Each row of a before or after table is a point. One or more steps were done to the points. Then noise was added and the rows were shuffled. The steps act on columns, c1 being the first. What was done? A step turns or swaps two columns, mirrors them in a line or flattens them onto one, adds a multiple of one to another, or multiplies or shifts one. Angles are multiples of 10 degrees, from the lower column toward the higher: turns from -170 to 170, lines from 10 to 170 but not 90. Use the fewest steps. Two steps may share a column if one is a turn and the other turns, adds or multiplies; they go together, in the order done. Otherwise the lowest column goes first.

Before:
[[ 0.43  0.16]
 [ 0.57 -0.01]
 [-0.28 -0.08]
 [-0.10 -0.34]
 [ 0.07  0.25]
 [ 0.19  0.09]
 [-0.18  0.22]
 [ 0.27  0.13]
 [ 0.10 -0.29]
 [ 0.55 -1.38]]
After:
[[-0.05  0.19]
 [-0.10  0.49]
 [ 0.34 -0.19]
 [ 0.13  0.56]
 [-0.07  0.30]
 [-0.19  0.08]
 [ 1.46  0.30]
 [ 0.02 -0.29]
 [ 0.30  0.04]
 [-0.27 -0.13]]
Steps: turn c1 and c2 by 80 degrees

Before:
[[ 0.00 -0.43  0.95]
 [-0.14  0.16  0.11]
 [-0.39 -0.16 -0.12]
 [ 0.07 -0.23 -0.19]
 [-0.24 -0.33  0.16]
 [-0.58 -0.30 -0.08]
 [-0.19 -0.08 -0.06]
 [-0.09  0.17  0.68]
 [-0.13  0.25  0.06]
 [-0.79  0.07  0.50]
 [ 0.01  0.24 -0.06]
 [-0.09 -0.12  0.50]
 [ 0.01 -0.44  0.34]]
After:
[[ 0.01  0.18 -0.94]
 [-0.16 -0.21 -0.13]
 [ 0.01  0.40 -0.17]
 [ 0.80 -1.07 -0.48]
 [-0.01  0.61 -0.13]
 [-0.35 -0.79 -0.45]
 [-0.13 -0.57  0.15]
 [ 0.53  0.43 -0.41]
 [ 0.29 -1.08 -0.14]
 [ 0.00 -0.82 -0.29]
 [-0.28 -0.42 -0.30]
 [ 0.40 -0.28 -0.34]
 [-0.06  0.62  0.04]]
Steps: mirror c1 and c3 in the line at 30 degrees; multiply c2 by 2.5

Before, 9 rows:
[[ 0.08  0.83  0.34 -0.10 -0.06 -0.70]
 [ 0.44  0.36  0.55 -0.06  0.09 -0.61]
 [-0.57 -1.04 -0.47  0.34 -0.47  0.02]
 [-0.22 -0.46 -0.84  0.02 -0.49  0.18]
 [ 0.06  0.07  0.06 -0.37  0.38 -0.21]
 [ 0.18  0.21  0.33 -0.21 -0.21  0.00]
 [ 0.02  0.54  0.05  0.33  0.22  0.05]
 [-0.40 -0.04  0.08 -0.32  0.04 -0.28]
 [-0.09  0.50  0.58 -0.10 -0.20 -0.19]]
After, 9 rows:
[[ 0.09  0.05  0.11 -0.34  0.15  0.46]
 [-0.07  0.48  0.62 -0.13  0.50 -0.09]
 [-0.21 -0.45 -0.85  0.05 -0.01 -0.52]
 [-0.56 -1.06 -0.50  0.31  0.26 -0.45]
 [ 0.43  0.34  0.53 -0.11  1.07  0.33]
 [ 0.06  0.85  0.36 -0.13  1.39  0.16]
 [-0.41  0.02  0.10 -0.29  0.48  0.18]
 [ 0.02  0.58  0.08  0.31 -0.29  0.13]
 [ 0.19  0.20  0.29 -0.16  0.10 -0.16]]
Steps: turn c5 and c6 by 110 degrees; multiply c5 by 2
